Each point is reached from the start by the listed moves, each made once or not at all, plus a little noise. Say if it took an odd or an even number of moves. Then give how often each move was made.

Moves:
(1): [11, 33, -16]
(2): [-44, 15, -4]
(3): [5, 19, 48]
Start: [-1, 5, 28]
Points:
[4, 25, 76] -> odd (0, 0, 1)
[9, 38, 13] -> odd (1, 0, 0)
[15, 57, 58] -> even (1, 0, 1)

Moves:
(1): [26, 3, -18, 13, 10, -28]
(2): [2, 5, 21, -7, 14, -12]
(3): [23, -14, 24, -17, -1, -14]
(4): [-5, 1, 21, 38, -40, -9]
(5): [-11, -16, 11, -6, 6, -17]
(6): [18, -9, 8, 28, 6, -3]
Start: [-12, -5, -5, 11, 4, -14]
Points:
[24, -23, 17, 39, 42, -74] -> even (1, 1, 0, 0, 1, 1)
[51, -24, 30, 73, -22, -68] -> even (1, 0, 1, 1, 0, 1)
[40, -36, 62, 59, 1, -95] -> even (1, 1, 1, 1, 1, 1)
